Rows are points. The window is the flat piece filled in between its corners: a triangle in 3 columns, a solid with four corners in 4, and so on. A path goes straight from each point to the next, and from the last back to the first. After which points does the path pass through the window?
In the rows, 128 means zero.

Window (4 x 4):
[[144 138  53 139]
 [ 84 103 115 128]
 [ 87 116 167 121]
 [150  97 121 120]]
Path:
(1): [111 102 149 156]
(2): [102 118 142  90]
(3): [ 89 109 111 104]
(4): [ 93 101 123 168]
(5): [ 72  92 194 161]
(6): [ 71  99 179 103]
(7): [114 113 127  92]
(8): [119 103 137 134]
(9): [160 109 106 169]
(10): [144 119 103 110]
(11): [137 136  62 122]
(12): [142 131  66 155]
Through the window after points: 1, 3, 7, 11

Window, 6 rows:
[[ 83 174 102 144  80 142]
 [146 116 115  96 162 108]
 [115 117 176 143 152 135]
 [188 132 172 208 131 148]
 [213 167 137  68  94 133]
 [115 105 157 193  88 149]]
Path:
(1): [182 143 178 141 109  72]
(2): [195 117 143 132 132 191]
(3): [133 120 147 129 150 158]
(4): [122 127 161 140 132 101]
(5): [143 132 168 175  97  95]
(6): [152 125 141 168 120 190]
(7): [100 156 111 139 102 162]
(8): [100 170 126 150  81 106]
(9): [146 135 147 130 136  70]
(10): [146 121 124 121 147 141]
(11): [110 140 117 144 110 176]
(12): [105 152 134 153  96 123]
(13): [108 127 172 163 122  78]
(14): [120 125 145 159 139 169]
(15): [149 149 131 131 145 167]
(16): [154 160 163 149 122  78]
Through the window after points: 3, 5, 7, 9, 11

Window (8 x 8):
[[124  72 145 151 119 151 167 132]
 [132  93  99 154 129 118 119 123]
 [ 93 176 163 166 133 134  80 108]
 [144 111  98 122 161 152 168 110]
 [128  92 146  47 110  97 122 141]
 [167 131 170 133 165 103 144 150]
 [168 179 165 128 121 163  45 138]
 [177 172  13 155  56 167 177  81]]
Path:
(1): [136 159  94 118 108 157 152 158]
(2): [105 148 112 123 138 148 138 168]
(3): [151 116 131 137 146 135 132  74]
(4): [147 105 126 144 124 126 155  69]
(5): [122 111 100 130 132 126 157 179]
(6): [109 126  90 138 136 137 131 174]
(7): [157  93 125 154 117 120 113  83]
(8): [164 136 122 118 114 145 137  95]
Through the window after points: 2, 6

Window:
[[123 112  64 105  94 157 147 173 133]
 [156 126 185 164 148  24 140 186 137]
 [155 131 100 158 137 198 119 133 139]
 [163 137  99 136 155  16  78 132 132]
 [137 141  98  85 117 152 144  87 155]
 [114  92 155 143  92  90  93 153 125]
 [137 133 165 114 208  62  70 185 149]
 [ 55 111  88 161 130 185 162 139 129]
 [114  50  72 120 153 209 162 119 121]]
Path:
(1): [116  82 112 159 139 118 110 161 179]
(2): [130 113 127 143 148 119 131 159 106]
(3): [125 108 106 121 134 151 156 141  74]
(4): [122  86  96 132 136 147 141 149 155]
(5): [133 112 115 130 141  76 108 140 160]
(6): [128 150 123  99 135  86 126 139  71]
(7): [137 152 126 126 142 102 107 146 103]
(8): [130 115 116 138 134  80 113 141 191]
(9): [127 106 109 153 117 131 129 134 161]
(10): [132 125 110 137 125 137 134 136 101]
(11): [143 114 128 122 157 103 125 152 109]
(12): [143 100 135 140 149 102 117 153 184]
Through the window after points: 3

Window (12 x 12):
[[222  95  93 183 104 173 166 111 136  95 138 136]
 [108  97 153 149  84 149 144 149 107 168 110 122]
 [ 96 158  90 115 135  94 114  75  74 100 118 151]
 [ 89 103 161  94 169 103 102 138 138 132 122 153]
 [175 121 102 191  61  89 105 140 133 133 139 122]
 [103 138  70 132 117 121 108  89 159 104 148 138]
 [160 124 135 157 149 142 118 127 125 100  25 133]
 [ 75  94 126 111  83 148 153 194 106  53  88 120]
 [117 101  66 111 153  90 169  92  92 170  92 141]
 [113 147 104 152 112 118 141 198  97 144 121 110]
 [159 167 160  71 165  98 174 114 131 182  89 124]
 [ 85 112 178 196 175  77  98  81 176  91  90 164]]
Path:
(1): [117 128 135 121 127 118 126 148 144 132 106 200]
(2): [113 145 116 144 112 105 132 122 133 119 110 226]
(3): [119 122 104 132 137 114 110 108 112 112 119  70]
(4): [121 100 142 157 144 116 127 122 151 116  99 106]
(5): [122 122 143 161 121 119 133 139 156 117  93 183]
(6): [122 140 116 157 114 116 141 133 120 118 103 191]
(7): [126 112 113 138 142 111 118 102 112 113 119  81]
(8): [110  88 137 122 157 110 112 117 113 112 132  66]
Through the window after points: 2, 6, 8

Window:
[[115 155 140 153 121 141 150 103  97 146 121 122 128 123]
 [135 123 108 151 146 111 134 122 108 109 123 108 122 130]
 [114 111 162 140 138 126 150  84 181 161 100 151 106 122]
 [105 142 160 143  99 141 138 181 127 111 114 112 161 133]
 [104 112  85 118   7  95 168 134 124 144 168 138 136 160]
 [162 144 126 119 146 115  82 106  78 128 121 163 142 118]
 [104 114 189 146 128 130 133 169 112 132 153 132 118 123]
 [102 149 140 119 141 171 139 164 120  87 107 113  92 125]
 [103 128 130 133 116 111  55 103  97 119 113  92 100 146]
 [111 153 137 138 139 178 142 130 151 153 142 130 178 119]
 [177 133 121 111 120 178 149 109 134 167 116 131 144 117]
 [103 109 126 118 137 128 161 112  87 147 115 134 144 108]
 [159 112 136  99 132 125 167  88 125  74 128 130 124 107]
 [150 156 129  98 158 113 141 102 101 160 121 118 122 116]]
Path:
(1): [114 141 141 143 111 137 134 147 121 126 120 114 139 105]
(2): [119 133 156 126 124 136 152 142 112 115 118 130 150 194]
(3): [125 134 149 124 128 140 138 119 125 131 130 131 137 155]
(4): [125 136 134 136 123 136 128 133 130 132 132 120 128  98]
(5): [120 123 122 136 101 121 137 125 125 131 130 122 118  62]
(6): [129 126 141 119 139 134 146 112 105 132 130 133 129 162]
(7): [131 125 135 117 136 132 140 103 108 136 127 135 130 150]
(8): [128 132 123 126 126 128 130 108 115 140 124 130 123 103]
(9): [150 135 117 126 112 139 138 118 132 134 123 121 123  63]
(10): [146 126 142 109 139 144 153 104 112 128 123 133 140 167]
(11): [134 118 149 110 153 139 153 103 114 133 121 136 131 182]
(12): [125 145 135 132 125 123 133 117 136 147 122 124 122  76]
Through the window after points: 1, 9, 11

Window (14 x 14):
[[154  86 125 110  94  95  61 170 128 173  85 161 160 135]
 [172  83 119 116 181 179 130 137  97 169 119 109 159 115]
 [ 83 139 127 115 161 112 134 127 163 163 118 109 142 140]
 [179 146 145 123 166 120  86 162 152 101  73 193 157 141]
 [117 161 145  83 121 173 130 219 140 113 114  75 132 133]
 [201 118  86 130 116 172  91 187 133 160 160 109 136 134]
 [176 115 190 119 150 139  92  93 159 104 143  97  97 146]
 [114 164 149  50  86  98 131 106  71 131 181 106 166 117]
 [125 187 112 119  85 150  37 133 144 185 124 160 169 107]
 [165 164 154 105 102 101 119 174 137 166  74  77  55 111]
 [102 172 133 114 157 122 101  75  99  72 102 128 125 121]
 [110  78 146 122 155 154 152  92 157 158 143 178 124 136]
 [104 126 186  96 142  70 104 138 103 152 143 180  95 136]
 [149 134 139 173 152 161 151 161  88 107 147 130 181 140]]
Path:
(1): [119 143 124 118 117 122  86 137 135 145 133 139 164  73]
(2): [132 104 151 125 136 111  97 159 155 114 146 137 149  67]
(3): [135 138 127 104 145 174 118 115  96 156 124 149 150 215]
(4): [145 155 142 100 132 129 102 118 112 148 105 146 132 195]
(5): [146 129 148 106 134 111 113 167 137 110 132 140 154  63]
(6): [122 115 132 116 135 109 101 149 128 133 159 132 158  75]
(7): [150 153 139  96 111 142 115 129 103 148 116 129 138 171]
(8): [137 172 134 102 113 157  84 122 124 173 119 139 135 183]
Through the window after points: 4, 6, 8

Window, 14 rows:
[[127 144 132  96  98 147 131  67 133 144  46 104 163 157]
 [167 108  82  96 116  97 200 154 150 170  87 128  94 127]
 [118  90 137 203  96  28 136  65 148 106 142 163 123 116]
 [111  74 154 131 141 138 121 101  87 103 128  67 144 120]
 [ 79 121 112 163 170 161  82 137 153 100 150 108 155 152]
 [138 109 159 113  53 120 143 110 167 162 181 106  68 121]
 [157 151 129  78 119 148 120 115  67  85 117 162 175 122]
 [147 213 117 166 161 128 158 120 103  84 177 152  87 144]
 [107 149 133 154 106  70 120 141 182 145  95  67 139 156]
 [144  83 164  87 151  78  75  91 112 166  51 100 144 127]
 [ 74 157 168  94 139  52 113  93 186 100  79 139 138 149]
 [169 165  53 107 129 105 170  72 101 106 181  95 109 156]
 [144 122 143 111  79 138 102 115  98  85 134 133  65 133]
 [ 61 137 102 168 122  87 135 108  98 122 142 163 144 138]]
Path:
(1): [120 165  98 119 122 126  92  96 127 120 118  93 140  51]
(2): [116 109 150 124 139 122 124 124 128 110 120 141 145 195]
(3): [128 101 156 126 127  94 115 101 121 127 121 122 136 185]
(4): [123 127 117 127 141 108  99 106 133 128  98 110 126  86]
(5): [125 135 119 120 104 106 124 116 131 113 118 121 104 102]
(6): [136 114 136 132 124 109 138 116 128 123 120 126 127 179]
(7): [157 125 137 130 114 121 159  92 106 134 101 133 160 229]
(8): [115 160 114 101 114 131 119  88 136 120  97 105 124  90]
(9): [131 151 101 114 113 109 132  84 144 127  90  84 117  61]
(10): [127 106 137 109 109  98 133 110 131 134 114 130 144 202]
(11): [122 120 174 116 138  98 111 121 125 109 129 133 156 209]
(12): [ 97 144  93 123 135 107 124  88 152 114 105 102 114  77]
Through the window after points: 1, 3, 5, 7, 11

Window:
[[134 170  90 114 117  88 119 119 150 157 106  80  86 107]
 [ 49 127  81  86 147 150 135 100 134 131 139 170  96  85]
 [182 171 176 117 110 116 140 186 106 126 144 135 129 107]
 [ 85 150 130 163 114 143 169  48 128 100 133 160 110  94]
 [ 76  99 144 110 137 120  99  42 119 134 108 198  86 120]
 [159 163 131 132 135 101 132 131  39 117 138 123 131 129]
 [118 108 106  94 121 143 170  47 134  77  91 153 123 120]
 [134 171  72 155 100  93 142 153 162 185  85 104 175 150]
 [141  79 104 171  96  92 144 134 129 154 159 120 121 138]
 [104 126 135 125  66 111 166 147 111 173 110  73 131 150]
 [108  80 115 144 134 206 160  38 116 153 119 185  73 130]
 [ 74  94 122 148 149 143 160 104 118 111  77 161  80  86]
 [122 144 125 150 175 102 114 144 165 164 146  69 152 149]
 [146 151 140 141  85 156  92 164  85  92 126 106 139  94]]
Path:
(1): [ 96 147 129 131 121 144 131 105 125 121 114 148  97 132]
(2): [118 182 111 147  96 113 132 165 141 127 135 139  79 173]
(3): [141  95 139 122 117 113 150 107 108 156 121  99 148  82]
(4): [116 123 128 140 148  92 122 112  94 162 126 110 174  48]
(5): [121 172 124 120  95 123 127 149 142  93 121 125  81 182]
(6): [103 154 107 148 116 119 151 138 140 111 112 107  97 175]
(7): [133 131 129 117 112  92 120 129 113 176 125 119 171  69]
(8): [119 127  97 101 131 115 140  83  97 141 105 123 153  43]
Through the window after points: 2

Window:
[[132  98 146 118 181 143  70 102 163 132 101 117 142 124]
 [114 102 135 147  96  96  53 139 137 134  90 182  32  86]
 [140 103 134  94 142 150 153 115 135 138 103 120 122  88]
 [146  85 166 149 130 146 136  77 163 167  82  20 120 124]
 [197 157 119 169  91 130 173  98 178 205 144  89 138 105]
 [110 140 137 152 152 123 108 117 119 139  53 106 133 132]
 [155 113 111  80 181 121 140 130  95 121 147  93  88 116]
 [188 114 129 186 138 148 185 141 117 173 101 133  70 129]
 [104 129 120 127 148 110 127  86 165 122  97 125  49 116]
 [192  82 187 130  95 104 140 100 167 121  97 112 100 122]
 [145 107 205 169 173 117 116 173 132 138 128 116 116  75]
 [133 102  82 133 134 117 159 152 136 134 150 137 108 120]
 [131 134 123 118 143 153  55 117 206 101  57  85 144 104]
 [133  99 118 137 115 160 114 106  92  63 114 169  65 124]]
Path:
(1): [171 119 116 152 140  91 107  83 135 124  63 121  93  69]
(2): [118 103 158 120 109 135 121 143 158 142 139 134  69 141]
(3): [131 111 182 123 138 186 107 136 166 142 110  90 117 168]
(4): [152 114 121 141 148 114 128 103 141 123  95 109 116  86]
(5): [163 101 108 157 177  99 114  92 104 118  65  98 118  93]
(6): [109 131 161 126 114 154 111 130 173 150  95 102 114 136]
(7): [131 144 155 111 112 169 108 119 180 148 113 127 117 158]
(8): [154  81  98 150 142  94 117  80 147 117  63  74  91  75]
(9): [156  92 110 149 138 114 138 108 146 126  96 124 122  84]
(10): [147 124 170 118 132 146 111 134 141 142 115  96 106 151]
(11): [114 131 164 117 115 161 111 127 142 179 102 121  98 155]
(12): [186  91 111 168 173 118 138 111 148 109  94 103 112  84]
Through the window after points: 1, 5, 11

Window:
[[ 74  93 132 103 101  74 126 180 138 182 152  55 147 157]
 [172 120  78 194 120 140 178 125 194 177 137  99  82  93]
 [167 151  86 105 173 144 119 162 108 124 140 102 114 107]
 [153 131  81 115 147 107 161 140 109 153 165 166  84 179]
 [161 143  68 142  45 143 132 133 164  96 178 198 145 116]
 [167 130 145 184 147 113 176 168 132  97 190 147 136 171]
 [117 110 159  99 101 161 123  92 116 143 130 118 154 161]
 [ 75 106 104 196 131  93 111 168 137 159 145 159  88 107]
 [201  62 117 127 160 165 150 107  98  69 158 184 128 172]
 [113  97  83 203 145 120 135  62 126 119 190  86 108 117]
 [128 113  80  57 136 137  28  92 134 156 187 152 100 200]
 [102 101 114 115 158 121 137  82 184 188  76  99 160  97]
 [154 122  92 180 157  85  87  99  92  97 102  97 101 137]
 [155 123 162  81 137 148 179 133 168  73 116 115 125  89]]
Path:
(1): [135 133  91 129 113 153 142 143 159 101 143 136 127 136]
(2): [112 134  89 122 134 149 143 154 156 134 117 141 103 167]
(3): [179 105 131 125 116  95 121 127 117 149 170 154 132 108]
(4): [168 114 126 129 141  71 113 135  97 166 184 155 107  89]
(5): [132 127  58 151 154 148 152 142 158 101 123 103  98 174]
(6): [ 89 137  85 138 130 161 152 165 164  94 118 108 115 172]
(7): [177  99 134 120 146  78 130 103 109 170 160 140 121 108]
(8): [190 103 158 135 143 104 133 125 120 172 178 133 112  91]
(9): [139 114  92 152 134 137 153 134 150 115 137 121 120 153]
(10): [106 140  49 131 146 172 133 150 176 110 136 123 111 186]
(11): [166 105 129 155 122 100 135 117 124 148 173 145 112 117]
(12): [172 125 116 149 109  89 130 107 115 157 187 140 103 101]
(13): [108 109  81 153 137 141 132 143 147 122 138 137 125 170]
(14): [108 128  93 120 135 135 123 132 152 132 138 109 119 153]
(15): [147 122 130 121 118 100 123 130 118 171 163 111 121 114]
(16): [168 126 110 121 117 121 132 125 133 124 158 147 123 105]
Through the window after points: 6, 8, 10, 16

Window (14 x 14):
[[ 80 110  94 138 127 171 130 174 124 158 123 124 130 101]
 [135 132 124 109 115 155  94 149 177 106 129 110 183 125]
 [ 69 153 159 133 115 137  80 126  62 160 186 146 137 143]
 [112 107 104 141 121 106 131 202 132 117 132 157 141 149]
 [118 127 111  75 131 149 141 199  92 138 151 112 109 143]
 [128 172  98 143 165 171 123 197 145 142 113 148 146 182]
 [102 127 154 112  97 127 104  92 116 169 149 152  56 146]
 [ 86 143 127 132 180 109 115 193 166 135  99  87 145 165]
 [108 116 231 128 139 151  96 120  77 166 159 170 117 106]
 [ 76 167 184 124 165 132 124  87 112 131 200 177 104 110]
 [115 156 160 109 143 109  82  79  62 152 139 172 104  85]
 [152 209 152 200 137 115 174 101 173  80  90  68 163 156]
 [102 189 137 118  92 134 133 191 162 129 101 129 148 119]
 [157 178 115 187 158 114 117 209 193 133 137  71 144 134]]
Path:
(1): [123 142 141  70 100 121 132 118 140 191 159 148 181 141]
(2): [116 151 160 148 152 143  96 155 115 102 134 128 107 125]
(3): [ 99 162 138 142 157 148 104 148 123 121 141 131 118 134]
(4): [110 155 144 126 144 126 128 143 131 153 148 152 136 138]
(5): [164 114 113  71 124 129 149 141  98 212 146 125 133 140]
(6): [ 70 157 144 133 134 144 105 178 125  90 139 127  97 136]
(7): [100 162 137 147 135 137 105 162 114 121 146 117 119 136]
(8): [114 134 137 136 136 129 116 141 140 192 159 139 162 122]
Through the window after points: 3, 5, 7

Window:
[[162 119 130 158 105  83  75  94 162 147 118 103  92 109]
 [145 147 146 168 167 153  80 124 143 179 193 139 143 151]
 [ 96  68 163 187  89 209 179 144 138  92  80 114  69  92]
 [121 170 188 182  99 156  86 147 112  78 120 103 102 108]
 [147  88  98 163 106  93 131  73 118 122 135  78 122  76]
 [158  98 130 122  89  46 145  99 159 151 156 152 141  41]
 [149 118 154  84 160 161  60 128 123 150 155 162 173 137]
 [152 115 139 146 135 109  83 159  95 170 156  84 124 177]
 [140 124 131 131 179 153 142 142 129 170 103  92 132 122]
 [108 123  86 195  88 164 129 174 101  64  68 135  70  82]
 [172 123 142 108 140 109 120 112 152 117 177 118 102 120]
 [154  89 117 166 134  61 113 117 167 107 132 121 155 101]
 [152 163 137 153 141 121  95 116  80 124 107 153 133 187]
 [226 104 145 149 112 136 129 126 113 126 115 114 123  99]]
Path:
(1): [132 128 123 136  99 138 142 123 149 130 131 114 148 127]
(2): [160 136 120 143  84 142 112 128 151 144 141  97 153 133]
(3): [144  99 166 139 161 111 116 113 128 137 142 136 116 110]
(4): [119 101 153 158 197  84 100 144 111 130 143 150  91 121]
(5): [157 142 112 134  63 148 117 101 163 131 121  90 170 120]
(6): [150 127 134 145  82 135 123 113 139 114 148  98 145 126]
(7): [149 103 142 167 159  71  79 134 123 134 122 163  62  87]
(8): [160 103 160 161 146 113 101 115 130 114 132 143  91  65]
Through the window after points: none

Window (14 x 14):
[[123 168 145 185 190  89 124  94  97  88 115 122  96 115]
 [107  82  61 161 172 140 164 150 187 162 160 179 193 124]
 [160 166 133 154 183 165 135  40 120 120 104 120 107 125]
 [ 77 138 132 149 125 162 134  92 117 143 144 115  89 118]
 [ 70 135  65  88 197 137 166 158 152  99 112 200 145 121]
 [160 156 166 112 124 124  88 112 119 117 126 154  90 105]
 [135 122 137 130 186 113 153 104 148 133  98 101  66 143]
 [113 174 133 147 133 139  74 130 165 127  74 118 133 158]
 [129 154 143 145 151 133 112  79 149  70 151 136  77 168]
 [145 124 150 158 105 154 171 108  88  99 115 136 113 157]
 [106 143 108 113 111 134 195 132 174 144 172 118 206 125]
 [117 107  55  92 212 142 122 173 103 120 177 140 204 152]
 [ 68  60  69  61 201  99 100 135 129  96 130 182 233 139]
 [ 86 114 160 133 181 174 173 153 172 138 152 153 181 129]]
Path:
(1): [114 118  93 141 153 163 140 120 148 107 138 121 145 126]
(2): [119 122 126 135 164 140 119 161 161  88 104 104 149  99]
(3): [ 99 164 111 122 165 127 121  80 135 158 142 169 122 178]
(4): [119 158 117 137 148 126 139 102 123 136 122 137 124 146]
(5): [121 104 136 152 162 176 102 110 173  61 135 100 138  88]
(6): [ 99 135 101 139 149 155 114 140 149 107  94  97 137 106]
(7): [122 128 130 125 160 121 145 118 132 142 133 165 148 147]
(8): [ 87 172 136  88 176 113 151 120 135 162 145 220 142 160]
(9): [124  90  75 151 158 153 142 138 154  88 119 113 148 102]
(10): [121 100  95 150 174 165 129 128 142  69 122 111 157  98]
(11): [105 149 111 115 157 120 137 120 128 138 135 157 125 147]
(12): [125 164 148 132 142 139 160  81 131 171 134 169 125 194]
(13): [117 120 108 148 178 150 128 155 152  87 136 115 134  84]
(14): [108  92 111 157 171 164 157 142 144  83 116 119 138  94]
(15): [103 131 109 119 156 119 133 140 153 158 159 173 167 162]
(16): [112 139 127 133 175 113 162 118 129 133 134 165 145 154]
Through the window after points: 8

Window (14 x 14):
[[140 127  94  79 200  98 171 170 183 140 123 161 122  98]
 [117  91 125 205  89 156 104  86 140  82 166 147 116 141]
 [145 130  83 166  84 127 100 124 141  55 108 142 121 145]
 [164 172 125 102 144 157  91 111 144 126 129 105 120 146]
 [149  86 109 157  81 145 188 169 103  76 146 133  74 143]
 [112 115 114 176 118 160 167  92 115  62  92 153 129 140]
 [105 101 157 195  89 127 120 127 125  52 104 121  88 122]
 [158  81 132 183 115  87 193 117 113  39 163 127  92 155]
 [174  70 114  69 184 120 155 163 148 114  89 156 166  80]
 [ 90 148  92 165 116 150  66 109 104  94 143  81 146 154]
 [144 139  80 119 139 114  95  86 119 154 116 113 109 108]
 [109  95  88 127 142 155  89  87 152  88 102 110 104 159]
 [127 121 118  38 140 104 132 138 134 117 119 168 134 115]
 [116 131 102 139  87 141 121  84 164  99 136  79 134 121]]
Path:
(1): [136 115 104 152 121 144 134 106 125  59 156 111 111 120]
(2): [118 129 111 131 143 164 129  57 118  71 152  97 116  73]
(3): [150 120  88 147  89  86 109 152 154 140  96 134 119 180]
(4): [123 110 126 136 114 110 112 129 147 135  97 146 143 158]
(5): [132 140  80 109 128 167 122 102 135  59 140 103 101  79]
(6): [135 118 105 155 143 148 119 110 127  67 145 140 111 108]
(7): [131  90 141 118  91 118 162 151 169 129 100 133 139 177]
(8): [129  79 111 154 124  96 166 152 141 118  93 147 139 179]
(9): [126 111 102 139 114 153 118  95 121  46 153 113  97  94]
(10): [125 160  91  97 120 159 122 122 119  47 182 113 102  98]
(11): [141  81 127 184 112 107 143 116 151 130  75 140 145 148]
(12): [134  92 134 176 114  77 149 124 119 110 114 145 115 181]
Through the window after points: 2, 12

Window, 14 rows:
[[148 143 128 162 123 102 106 105 117  83 147 162 134 128]
 [ 79 131 120 151 191 136 101 156 173 161 120  56 118 127]
 [198 162 151  88 125 142 100  98 146 107 149 160 143 150]
 [135 119 154 102 110  76  89 107  92 139 120 149  99 161]
 [ 79  96 204 134 189  97 110 175  79 112 143 112 129 185]
 [146 202  85 127 183 166 177  99 159 180  95 150 139  92]
 [130 114 209 180 185  77 132 164 147 178 139  62 110 127]
 [176 146 108  96  95 132 121 158  63  99 120 135 118 137]
 [117  72 159 171 181  71 126 187 158 185  97  78 169 167]
 [135 102 154  98 112 133 145 117 136  89 131 155 107 120]
 [109 203 125 125 124 147 151 133 179 187 147 141 166  86]
 [ 89 132 179 145 171  81 142 140 133 138  90  39 162 151]
 [108  81 218 182 153 127  96 136 108 165 105  81 155 146]
 [153 113 117 101 129 123 133  88  95 126 181 129 142 133]]
Path:
(1): [141 111 157 104 161 111  87 134 136 156 118 116 170  81]
(2): [115 174 124 157 152 132 180 111 126 146 112 112 110 173]
(3): [113 134 141 154 147 123 128 118 140 154 144  98 126 162]
(4): [130 120 162 139 176  95  90 172 133 110  99 108 137  77]
(5): [129 137 144 130 168 108 106 135 152 170 120  99 149 101]
(6): [119 136 112 173 103 143 179 134 157 137 122 108 125 183]
(7): [115 134 135 116 127 124 157 101 132 125 172 116 138 201]
(8): [142 116 144 126 155 108 106 128 106 139 128 111 139  99]
(9): [140 121 143  88 170 107 107 145 121 115 120 118 165  70]
(10): [113 125 157 141 136 123 129 130 135 137 135 119 109 166]
(11): [111 143 163 192 132  99 151 113 157 183 160  98 127 200]
(12): [130 125 163 116 186 115 114 143 143 139 106 113 147  85]
Through the window after points: 1, 3, 7, 9
